Each wall is flat, endless, passes through zero and stands at right angles to its row. A trip goes straight from one point to another. List the walls that it crosses, first one first.

Walls:
(1): [-3.6  3.6 -0.8]
(2): [-4.0  0.7  4.5]
(3): [6.6 1.8 4.5]
(4): [-3.5 -0.5 -2.7]
Trips:
[ 0.2 -1.1  1.0] to [-0.2  4.6  1.6] -> 1
[-2.8 -3.2 -2.9] to [-2.0  0.2  3.5] -> 2, 4, 3
[-1.4  2.4 -4.9] to [-4.0 -0.2 -0.1] -> 2
[1.7 1.5 0.2] to [ 4.1 -2.0 -0.8] -> none

Walls:
(1): [ 0.1  0.0 -3.3 -2.4  1.1  2.0  0.9  0.1  3.6  1.0  1.3  4.4  1.1  6.5]
(2): [ 2.4  3.7  0.6  0.2 -2.3 -1.1  0.3  0.6 -5.3 -1.5  2.6 -4.0 -0.6 -0.7]
(3): [ 1.4  1.1  0.6  1.6 -3.2 -0.2 -0.6  4.1 -0.7 -3.3 -1.3  2.0  2.8  1.1]
(4): [ 2.1 -1.8  3.3 -5.6  0.5  1.1  4.1 -5.5  3.1  2.5 -0.7 -2.0 -0.5  5.3]
(5): [-3.0 -1.8 -0.5  0.1  1.1  1.4 -0.8  1.9  0.0 -0.6  0.3  0.6  2.8 -3.5]
(6): [ 1.9 -1.7 -4.5  3.8 -4.1  3.7  1.6  1.5  2.2  1.7 -0.7  6.6  1.5 -2.5]
(7): [ 0.5  0.2 -2.5 -2.6 -2.7  8.3  2.7  2.5  3.5 -3.3  0.5  0.6  2.1  0.4]
(8): [ 1.2 -6.8 -0.6 -3.7 -0.2  1.7  0.5 -2.5  4.2 -1.8  0.3  2.1 -1.6  1.0]
(9): [-0.2 -0.7  1.1  2.7  3.0  6.3 -2.6 -6.5 -1.2 -0.8 -2.3  3.7 -2.5  1.9]
Trips:
[ 0.5 -3.3 -2.2  4.8  4.3  2.2  3.7  0.4 -1.3 -1.9  6.2 -2.3  3.9 -1.9] to [-1.3 -2.9  1.6 -0.9 -2.0 -2.7  0.7  0.3  2.6  3.3  5.3 -4.3 -3.6  0.2] -> 8, 6, 7, 4, 5
[-1.7 -1.5  3.5 -0.1  0.2  4.3 -1.1  0.1 -5.6 -2.4 -1.3 -5.2 -0.9  0.6] to [ 4.3  1.3  1.1 -1.3  2.2 -3.0  3.9  2.7  0.8  4.9 -6.4  1.6 -1.6 -0.2] -> 7, 5, 9, 2, 6, 1
[-0.7 -4.3  1.6 -0.6  2.9  4.5 -3.2  1.2  3.9  0.4 -0.2 -0.4 -2.4  1.6] to [ 3.1  2.0  1.3  2.7  3.9 -2.2 -1.5 -3.2  3.7  6.4 -1.6 -2.0 -1.6  0.4] -> 5, 7, 8, 1
[ 5.3 -0.9 -0.4 -1.4  1.5  2.8 -5.2 -0.9  2.8  4.3 -0.2 -0.8 -0.7 -1.0] to [-0.5 -1.3 -2.0 -2.0  5.1  2.6  0.0 -2.2  2.4  0.5  0.6  0.6  0.9  0.9] -> 5, 6
[-1.2  1.2 -0.9 -2.8 -4.9  3.5 -1.1 -3.0  1.3  5.4  2.7  1.0 -2.8 -2.3] to [-1.6 -5.5 -3.7  3.0  0.4  3.8  0.4 -2.4  0.2  1.5  0.1  0.5  0.3  2.1] -> 5
[ 0.2  1.9 -3.4 -0.5 -0.7  1.5  1.2 -0.6  4.7 -4.4 -0.1  0.5  1.2 -0.9] to [-1.5 -1.7 -0.3 -2.5 -1.0 -0.5  0.6  0.1  6.2 -3.8 -1.6  2.0 -0.6  4.8] -> 4, 5, 9
